Each row is a point. Any point is a mix of the corners, with weights that add up to 1. It lies inside the corners' shape when no weight is negative. Say inside or outside, and name the corners with a negative weight.
In the rows, 128 means zero.

Corners:
(1): [134 138 159]
(2): [ 98 149  79]
(3): [ 83  55 141]
(4): [166 171  97]
Points:
[ 92  87 124] -> inside
[116  97 131] -> outside (2)
[134 127 140] -> outside (2)
[131 122 150] -> outside (2)
[103  66 153] -> outside (2)
[132 121 131] -> outside (2)

Corners:
(1): [ 72 146 154 102 118 153 110 139 189 117 119]
(2): [ 17 218  86 124 103 174  49 118  76 174 146]
(3): [131 116 116  81 156 162 162 106 174 113 133]
(4): [ 99 122 140 135 120 101 166 166 115 119 111]
(5): [176 164 129 102 122 174 171 128 152 163  94]
(6): [155  94 167 176  95 161 118  67 136 129 168]
(7): [162  60 118 101 128 156 178 140 164 153  75]
(8): [109 121 123 149 132  68 100 171 148  84 130]
(9): [168 117 151 126 174 161 126 113 160 140 171]
(10): [125 138 138 123 180 167 102  95  88  81 115]
(11): [110 116  88 118 109 182 109 177 150 133 143]
(12): [140 115 154  98 147 146 101  96 101  92 154]
Points:
[ 70 129 106 124 111 154 107 140 133 132 119] -> outside (5, 9, 12)
[129 102 139 124 152 142 117 127 135  90 136] -> outside (2, 5)
[129 118 136 124 128 155 127 106 138 125 141] -> inside
[119 126 138 125 143 149 110 127 142 117 154] -> outside (5, 7)

Corners:
(1): [175 182 119  87 106 104 129 171 132 126 155 158  92 123 182 135 193 146
 103 166]
(2): [115 147 190 170 155 144 151 138 167 140 155 186 124  51  93  95 134 108
  84 125]
(3): [ 95  93 139 119 177 129 162 106 148  86 159 182 138  46 114 133  82 100
  96 140]
(4): [157 143 115  91 155  70 152 125 172 131 147 141 100 101 191 100 160 162
 143 123]
(5): [160 123 161 105  94 109 171 125 114  95  83  72 145 168 120 128 120  96
 188 102]
(6): [125  71 135 123 157 113 123 162  80  59  75  44 161 171 106 171 161 136
 172 105]
(7): [100 204 175 127 109  74  99  80 167 150 171 164  71  66 165 149 136 187
 134 137]
(8): [147 109 138  68 114 164 163 104  59 161 111 106 127 152 155 145 151 132
 173 107]
(9): [ 95 139  92 164 147 163 194 107 188 142 175 163 182  45  71 101 103 114
  88  93]
(10): [148 125 130 110 144  96 138 144  66 122 148 149 173 166 125 169 183 112
 162  44]
(11): [101  67 138 129 112 137 150 119 167 101 162 185 153  63 107  93  92 189
  67 124]
(12): [165 137 132  99 154 133 133  94 109  60 150 125 134 209 148 127 151 118
 184 142]
(13): [107 123 137  89 118 137  95 125  71  73  54 102 156 157 149 113 188 113
 203  98]
(14): [136 140 140 116 159  81 146 117  53 118  43  92 189 147 151 137 141 130
 152 149]
(15): [ 37 114 141 152  86 127 191 124 136 136 147 154 142  63  93  99 114 111
 160 179]
(16): [187 176 128 147  76  86 114  63 149 112 130 138 110 112 177 114 184 128
 150 165]
(17): [ 87 115 121 107 130 107 113 105 170 159 169 140 184  76  38  89 124 113
  71 140]
(18): [115 125 106 160  54  95  95 111 120 174 135  93  81 152 174 121 138 119
 102 140]
(19): [148 103 124 127  96 137 106 122 173 175 121 163  68 150 170 174 161 121
 127 152]
(20): [112 127 161 116 152 139 163 114 117 109 109  91 178 147 208 170 171 107
 171 110]
(21): [169 142 136 134 125 138 106 154 134 180 145 137 160 104 168 131 123 102
 141 156]
Points:
[126 133 132 133 107 108 124 115 128 134 132 121 120 124 147 130 142 129
 132 130] -> inside
[113 130 140 128 125 116 142 122 114 124 124 125 159 106 116 127 138 121
 131 121] -> outside (4, 12, 19)
[129 132 136 117 128 118 130 124 127 126 127 134 138 113 148 124 144 124
 146 131] -> inside
[128 113 145 110 140 122 125 121 116 120 120 124 141 129 137 137 137 121
 143 120] -> outside (1, 9, 15, 16)
[116 118 137 140 113 126 144 105 144 142 150 152 138  95 126 122 115 120
 115 140] -> outside (1, 4, 6, 13)
[114 114 149  97 137 120 136 124  84 101 110 126 112 153 172 149 160 144
 161 122] -> outside (5, 9, 16, 17, 21)
[138 132 137 117 133 112 142 116 129 122 139 126 142 116 132 132 134 128
 128 117] -> outside (13, 15, 19)
[137 135 132 139 133 111 130 120 160 134 157 151 129  97 122 122 128 128
  98 131] -> outside (8, 13, 15, 20)
[143 138 137 109 162 125 144 124 115  99 130 138 155 112 158 136 153 142
 137 116] -> outside (5, 15, 17, 18, 19)
